Rows are points. The points of each table are mixes of a few directions, plus a little noise. How many directions does each table use, and how many do they share? Where both have some left over, give the other angles between the two spaces (their principal angles), to ten degrees, smallest first.

First (7 x 3)
[[ -2  29  77]
 [ -1   9  25]
 [  1  -2  -5]
 [ -1  13  36]
 [ -1  -1  -6]
 [  3 -35 -95]
 [  0 -11 -30]]
Second (5 x 3)
[[-59  -7  -7]
 [ -3  25 -14]
 [-25  36 -23]
 [ 42 -52  34]
 [ 45  -2   9]]
Directions: first 1, second 2, shared 0; angles 80

First (8 x 8)
[[ 18  27  66 -21 -13  34 -30  16]
 [ -3  -7  30   4  46 -25  26  14]
 [  2   8  27   4   1 -23 -11  -9]
 [-10 -23  15   8  56 -18  57  18]
 [  4 -17   6  17 -56  14 -17 -42]
 [-22 -22 -95   3   3  24 -24  14]
 [  8  24 -31 -25  -4  26  20  20]
 [  2   9 -16  13 -30 -34 -22 -33]]
Second (10 x 8)
[[-11 -15 -27  14   1 -12 -16  -8]
 [  8 -28  -2  -2 -44  70  27 -13]
 [  3  -6   2  -2 -11  19   8  -3]
 [  9  17  25 -13   3   5  12   9]
 [ 22  71  77 -35  43 -38  16  35]
 [  5 -20  -4   0 -29  45  17  -9]
 [ 14  32  42 -20  13  -4  15  17]
 [ -4 -18 -16   7 -14  16   0  -9]
 [-31 -36 -72  36  10 -44 -47 -19]
 [-16   3 -25  14  29 -56 -32   0]]
Directions: first 5, second 2, shared 2

First (10 x 12)
[[ 32 -41  -5 -18 -21  15  29  -9  10  24 -70  -5]
 [ 39 -31  -6 -10 -43  -2 -17  34  17   5 -27  18]
 [ 23 -17  -2   3   2  12  13 -47 -11  25 -31 -11]
 [  0  46   3  95  39 -60 -30 -29 -72   4  48  41]
 [-31  35 -44 -41 -16 -14   8 -21  15 -31  46 -54]
 [-25 -15  -1 -36  -6   3  49  56  33   4 -47  -4]
 [ -5 -20   7 -19  -5   8  27  35  20  13 -40   5]
 [-10   8 -17 -16  -1  22   9 -38   8 -64   8 -43]
 [-28  23  10   2  17  13 -16   4   4 -46  46  -8]
 [  6  12  57  40  31   3 -72  16 -22  66  67  61]]
Second (8 x 12)
[[-47  38   4  18 -31  15  -8 -23  38  16 -26  33]
 [-74  37  65  17 -13  -8  30 -14  76  63 -17  30]
 [-13  38 -69  20 -53  45 -52 -32  -9 -37 -39  34]
 [ 42 -39  19 -21  43 -27  24  27 -28  -2  33 -37]
 [ 52 -49  14 -27  49 -30  24  33 -37  -9  39 -45]
 [ 14 -17  13  -8  19 -12  13  10  -8   2  15 -15]
 [ 36 -28  -6 -15  25 -11   6  16 -29 -15  19 -24]
 [-10  22 -42  14 -34  28 -32 -22  -5 -23 -26  22]]
Directions: first 6, second 2, shared 0; angles 40, 90

First (9 x 20)
[[-15   2  -9  45 -38  27  17  -7 -47 -71 -16  39   5 -11 -25 -43 -28 -32
  -36 -35]
 [ 29 -64  -7 -18   3 -33  26   8  27  57  45 -49  20  28  76  54  11  38
   95  44]
 [  4 -72 -29   7 -63 -39  -1   0  25  18  51 -39  55   9  35  55  -1  22
   70  14]
 [ 13  10 -38 -30 -23  12  -6   9  -3  33   6 -36  19  -5 -10  13  35   8
   35  35]
 [-12  44  12 -13  30  13 -36  -8   9  -2 -20  17 -14 -11 -44 -13   7 -11
  -49 -17]
 [-34  55  45 -14  54 -16 -47 -10  33   6 -19  35 -41 -27 -52  -5  -1  -2
  -85 -15]
 [  7 -33  -6  21  -7  10  50  -1 -34  -6  32   9   2  -5  39   5  -8   2
   44  63]
 [ 29  43   2 -15  82  56 -76 -25   8 -11 -30  36   4  22 -47 -25   9 -32
  -27 -56]
 [-23  19  28  13 -33 -33  73  34 -23 -24 -50 -14 -52   4  22 -41 -26  11
  -45 -38]]
Second (9 x 20)
[[ 38   0 -46 -32 -41   4  26  32  -6  35 -28 -75  17  32  27  -6  30  18
   52 -21]
 [  1  38   2  -6  31  33 -16  -3 -15 -11 -17  25 -10  -6 -30 -21   8 -18
  -27   1]
 [-22 -59   5  -1 -62 -80  32  18  37  45  47 -49  13  -8  52  61  -5  47
   44  38]
 [-29  -2  40  43  31  -1  -5 -26  -8 -51   7  71 -20 -15 -15 -13 -42 -20
  -51  -9]
 [-20 -11  18  13 -57 -45  84  36 -18  -2 -23 -33 -34   0  43 -15 -17  23
   -7  -1]
 [ 43  18 -56 -59   7  39 -49   5  15  58   0 -52  39  14 -23  18  60   3
   54  16]
 [ 13 -54  -8  12 -23 -25 -14  -6  25   5  32 -18  39  26  29  37 -10  10
   46 -22]
 [-19  50  15  -3  36  25 -14 -10 -15  -7  -8  40 -31 -31 -39 -20   5 -16
  -50  30]
 [ -2  21  27  39  67  50 -45 -39 -20 -68 -13  95  -9  -5 -41 -40 -33 -47
  -62 -41]]
Directions: first 6, second 4, shared 4
